Each row is a point. Each copy is the shape, with its points in the same order, stretched, turned, moved and blurred by noise. Say if it was mirrored as well.
In the rows, zero is written as 128.

Shape:
[[103 140]
 [196 128]
 [111 150]
 [131 151]
 [142 119]
 [ 96 139]
 [163 165]]
Copy 1:
[[107 135]
 [198  92]
 [119 144]
 [139 135]
 [140 102]
 [101 138]
 [174 140]]
Copy 1 is: only turned
Copy 2:
[[ 96 114]
 [183 136]
 [104 100]
 [123 106]
 [129 140]
 [ 85 115]
 [156  99]]
Copy 2 is: mirrored
Copy 3 (7 x 2):
[[ 90 127]
 [180 165]
 [ 91 143]
 [110 151]
 [135 129]
 [ 83 124]
 [130 179]]
Copy 3 is: only turned
Copy 4:
[[125 163]
 [ 60 102]
 [110 178]
 [ 99 154]
 [111 129]
 [132 169]
 [ 65 154]]
Copy 4 is: mirrored

Shape, 8 rows:
[[ 94 137 143]
 [131 169 159]
 [151 136 138]
 [ 66 114  96]
 [ 76 101 111]
 [191 156 146]
 [143 156 110]
 [136 123 127]]
Copy 1 (8 x 3):
[[147 120 143]
 [130 174 141]
 [114 154 112]
 [190  66 118]
 [161  66 124]
 [ 95 184  96]
 [149 161  92]
 [124 121 105]]
Copy 1 is: mirrored
Copy 2:
[[109 147 151]
 [140 180 144]
 [158 146 131]
 [ 74 109 129]
 [ 89 103 141]
 [192 167 119]
 [140 154 105]
 [141 128 130]]
Copy 2 is: only turned

Shape, 11 rows:
[[145 149 114 113 130 132]
 [101 154 115 134 139 103]
 [ 94 112 127 200 119 154]
 [137 112 143 195 176 103]
 [106  93 107 103 179 109]
 [140  97 159 119  98 131]
 [113  93  87 143  83 107]
 [142 167 130 184 143 136]
 [129 130 132 115  89 133]
 [109 158 139 115 111 156]
 [ 93 166 143  98 108  67]]
Copy 1 (11 x 6):
[[137 117 134 122 162 119]
 [106 149 132 144 135 109]
 [105 117 152 202 122 179]
 [176 155 150 193 108 141]
 [141 142  97 108  94 139]
 [136  78 169 125 111 129]
 [104  69 107 164 108 123]
 [143 146 161 186 172 138]
 [109  84 156 127 141 118]
 [ 98 119 163 119 161 138]
 [ 89 139 161 113 121  55]]
Copy 1 is: mirrored
Copy 2, 11 rows:
[[146 139  92 108 136 114]
 [ 95 141  91 119 150  92]
 [ 64 113 141 159 126 158]
 [116 103 142 194 168  93]
 [116  78 101  96 186  87]
 [138 113 154 101  95 110]
 [ 88  77  94 120  79 111]
 [123 158 112 172 144 125]
 [126 134 120  91  89 117]
 [113 170 120  86 130 136]
 [ 93 166  94  92 116  37]]
Copy 2 is: only turned
Copy 3:
[[126 136 113 114 123 139]
 [ 89 151 122 118 110  96]
 [ 93 136 166 199  99 114]
 [119 127 142 180 152  57]
 [134 128 171  90 111  80]
 [118  69 137 133 107 141]
 [128 114 119 146  47 111]
 [105 154 120 180 151 112]
 [104 105 115 126  97 155]
 [ 89 133 133 117 116 163]
 [ 50 115  93  81 105 106]]
Copy 3 is: mirrored

Shape (11 x 8):
[[111 132 111  53  82 100 141  78]
 [173 164 112  78  68 133  99 142]
 [ 93 115 105 124 149 123 159 171]
 [111 100 149 157 163 107  73 130]
 [163 162 104 166 160 113 163 152]
 [138 102 122 175 148 143 171 140]
 [ 99  97  80 115 108 106 155 118]
 [136 134  78 121 126 140 113 113]
 [141 102 131 106 160 135 145 135]
 [ 94 133 109 140 119  86 102 133]
 [116 156 140 145 153 150 157 152]]
Copy 1:
[[137  84 120  67 110  53 118  56]
 [198 163  97  91 104 112  93 101]
 [ 80 126 109  92 106 102 159 157]
 [106  77 134 138 158 148  99 172]
 [129 184 119 134 146  75 164 160]
 [112 135 120 143 119 119 190 138]
 [104  90  84 116  88  74 157 105]
 [122 136  71 136 132 107 119 107]
 [126 126 107  92 156 128 158 131]
 [107  92 120 131 112  80  92 155]
 [ 94 173 147 104 140 119 147 143]]
Copy 1 is: only turned
Copy 2 (11 x 8):
[[153 132 111  64  87  89 161  62]
 [128 212 135 111 125  74 134  95]
 [143 114 106  91 120 115 129 202]
 [113  81 121 141 176 102  83 130]
 [182 148 112 165 122 124 126 188]
 [122 123 114 158 107 154 144 181]
 [129 112  81  94  93  89 164 144]
 [130 161  74 121 126 102 123 130]
 [134 131 117 111 150 150 142 145]
 [141  99 106 116 122  62 103 139]
 [152 137 131 125 105 151  97 177]]
Copy 2 is: mirrored

Shape, 15 rows:
[[147 148 120 134 173 159 115 142 151 101 153]
 [160 137  76 138 141 178  96 128 139 119 137]
 [105  72 166 143 102 136 134 115  96 111 114]
 [ 95 103 192 103 113 126 160  87 134 141  93]
 [ 77 114 125 176 158 102 161 106 124 148  73]
 [167 144 103 153 119 127 106 174 161 115 144]
 [ 93 139 144 163  90 163  90 108 127 139 137]
 [ 91  94 146 114 145 109 115 106 102 142  73]
 [ 93  80 129 114 100 129 177  83 123 122 100]
 [ 99 128  97 130 155 152 114 169 146 124 172]
 [138 110 125 157 149 159 101 122 167  77 156]
 [113  70 167 137 122 129 145  96  97 154 118]
 [ 80 165 122 151 144  94 153 113  61 114  91]
 [153 171 102 179 157 188 119 168 126 130 160]
 [144 144 106 154 148 124 107 112 135 135 183]]
Copy 1, 15 rows:
[[141 145 108 140 153 178 115 126 109  99 148]
 [149 113  72 153 113 175 100 114 111 108 121]
 [106  86 196 141 114 103 134 134  91 149 136]
 [108 111 214  98 118 122 164 131 142 152 121]
 [ 72 138 172 166 160 102 135 145 138 156  70]
 [148 146  80 164 114 128  93 150 134 105 171]
 [ 88 131 148 160  63 159 127 124 109 146 142]
 [ 91 123 180 105 135  98 114 104 111 150  86]
 [103  72 171 126 125  97 183 133 128 142 100]
 [ 83 135  83 131 143 153 122 149  96 116 151]
 [121 110 127 168 145 169 112 106 116  86 169]
 [106  83 188 125 127 120 135 132 105 190 124]
 [108 181 162 157 136  91 162 125  74 152  73]
 [146 156  83 178 124 197  98 170  89 125 131]
 [126 142  85 161 136 159 128 106 113 158 162]]
Copy 1 is: only turned
Copy 2 (15 x 11):
[[173 140 134 148 148 172  99 145 125 111 141]
 [156 136  96 137 121 185  93 110 133 120 129]
 [155 134 152 156  68 123 179 124 101 140 163]
 [148 170 192 144 108 121 219 130 128 161 129]
 [117  99 134 170 120 107 191 137 118 137  70]
 [174 146  96 139 113 130  85 162 142 113 138]
 [145 158 148 199  86 112 123  98 148 151 137]
 [ 95 139 154 132 100 128 184 126  98 144 120]
 [144 122 154 129  97 141 223 115 144 127 128]
 [130  92 123 161 127 165  96 145 163 124 154]
 [177 149 119 189 128 176 115 130 116  84 156]
 [143 124 148 148 103 124 195 111 105 178 150]
 [113  90 183 122 100  77 136 104 110 120  91]
 [195 105 118 165 121 157  54 128 129 152 120]
 [150 129 113 157 159 122 108 103 139 120 157]]
Copy 2 is: mirrored
Copy 3 (15 x 11):
[[149 130 105 121 162 179 102 150 174 142 160]
 [134 107  85 123 114 184 112 117 155 138 142]
 [100  77 194 168 145 139 126 145 118 130 143]
 [135 124 233 144 157 130 149 131 158 138 111]
 [145 137 162 216 163 140 139 134 123 171  81]
 [130 107  73 134 145 110 106 151 177 124 138]
 [ 80 130 162 155 105 151  90 111 163 164 144]
 [135 105 186 151 156 141 110 132 105 150  74]
 [138 114 200 173 119 144 173 141 131 118 109]
 [117 133 104 123 132 157 102 198 155 170 147]
 [151  90 127 150 128 173  82 155 182 136 163]
 [126  91 202 158 140 133 145 118 107 163 140]
 [115 185 155 204 182 145 114 138  96 119 102]
 [101 136  66 139 162 176 115 121 165 165 180]
 [152 148 109 140 117 142 100 131 149 162 183]]
Copy 3 is: mirrored
